Each row is a point. A path goes straight from each point to the next, and from the last back to the first. The post is the endless flat space through its rows: a point in 2 columns, a line in 3, a plane in 4, and so on, so that a path can go around it. How many times does the path go around the post? Going back the other way cancels.

Post (1 x 2):
[[-1.9 -2.2]]
Path:
[[-1.0 -4.3]
 [ 2.3  0.8]
 [-0.8  2.7]
 [-4.3  0.2]
 [-1.0  1.3]
 [ 0.1 -1.2]
 [ 0.4 -4.1]
 [ 2.6  1.2]
 [-2.3  3.5]
 [-4.8 -1.1]
 [-5.5 -4.7]
 [-1.8 -7.6]
 [ 3.0 -2.2]
 [ 1.8  2.7]
 [-1.4  3.1]
 [-0.6 -1.3]
 [-1.0 -3.4]
 [ 2.8 -1.7]
 [ 0.6  2.1]
 [-3.3  1.2]
 [-0.6  0.3]
 [ 0.3 -2.8]
 [-2.1 -7.8]
 [ 1.3 -3.8]
 [ 1.4 -1.4]
 [-1.9  0.4]
 [-3.5  2.8]
 [ 0.9  0.1]
 [ 2.6 -3.5]
 [-1.9 -6.8]
 [-3.5 -6.4]]
Times around: 1
